Each row of a before or after table is a point. One or more steps were done to the points. Then noise was added and the rows were shuffled. The steps act on columns, c1 being the first. What was done? A step turns or swaps two columns, mirrors them in a line or flattens them onto one, adds a multiple of one to another, or multiplies or shifts one. Angles are multiples of 10 degrees, from the lower column toward the higher: turns from -170 to 170, lines from 10 to 170 but not 90. Use the fewest steps. Two steps may share a column if one is a turn and the other turns, adds or multiplies; they go together, in the order done. Otherwise the lowest column goes first.

Before (13 x 3)
0: -0.74  0.19 -0.13
1: -0.55  0.25 -0.29
2: -0.85 -0.01 -0.26
3:  0.48 -0.35 -0.15
4: -0.40  0.44  0.12
5:  0.56 -0.14  0.64
6: -0.53  0.43 -0.15
7: -0.36  0.19  0.01
8: -0.75  0.55  0.08
9:  0.85 -0.21  0.07
10:  0.36  0.26  0.19
11:  0.08 -0.56 -0.07
12:  0.18 -0.50  0.01
After (13 x 3)
0: -0.01 -0.60 -0.10
1: -0.12  0.43  0.39
2: -0.16  0.20  0.27
3:  0.36  0.22 -0.19
4:  0.82 -0.19 -0.15
5: -0.53  0.22  0.36
6:  0.53 -0.19 -0.67
7: -0.48  0.17  0.60
8:  0.09 -0.50 -0.15
9: -0.66  0.01  0.60
10:  0.11 -0.34 -0.51
11: -0.31  0.57  0.69
12: -0.37  0.43  0.39
Steps: turn c1 and c3 by -60 degrees

Before (10 x 8)
0:  0.52 -0.43  0.49 -0.51  0.43 -0.86  0.43  0.54
1: -0.23 -0.17  0.79 -0.09  0.01  0.40 -0.31 -0.33
2: -0.59 -0.62 -0.93  0.38 -0.24  0.46  0.02  0.11
3:  0.15 -0.17 -0.17  0.42 -0.33  0.28 -0.40  0.30
4: -0.01 -0.26 -0.48  0.54  0.29  0.08 -0.20 -0.31
5: -0.75  0.10 -0.62  0.46 -0.08  0.11 -0.43  0.20
6: -0.22 -0.58  0.07  0.06 -0.25 -0.03 -0.78 -0.25
7:  0.73 -0.12  0.29 -0.75  0.19 -0.34  0.34  0.27
8: -0.22 -0.03 -0.12 -0.25 -0.21  0.22 -0.65 -0.44
9:  0.47 -0.10  0.74 -0.37 -0.33 -0.71  0.43 -0.23
After (10 x 8)
0: -0.59 -0.62 -0.73  0.68 -0.52 -0.07  0.01  0.16
1:  0.73 -0.14  0.01 -0.81  0.38  0.02  0.36  0.27
2: -0.77  0.10 -0.44  0.61 -0.14 -0.02 -0.41  0.19
3: -0.24 -0.20  0.74 -0.34 -0.37 -0.23 -0.29 -0.34
4: -0.22 -0.57  0.10  0.03 -0.07  0.20 -0.80 -0.26
5:  0.17 -0.15 -0.04  0.43 -0.41  0.15 -0.38  0.32
6: -0.21 -0.06 -0.14 -0.21 -0.30  0.08 -0.65 -0.44
7:  0.48 -0.45  0.29 -0.67  0.97  0.05  0.46  0.58
8:  0.47 -0.13  0.55 -0.60  0.44  0.62  0.43 -0.23
9:  0.00 -0.32 -0.24  0.68  0.09 -0.29 -0.17 -0.34
Steps: turn c3 and c4 by -20 degrees; mirror c5 and c6 in the line at 150 degrees
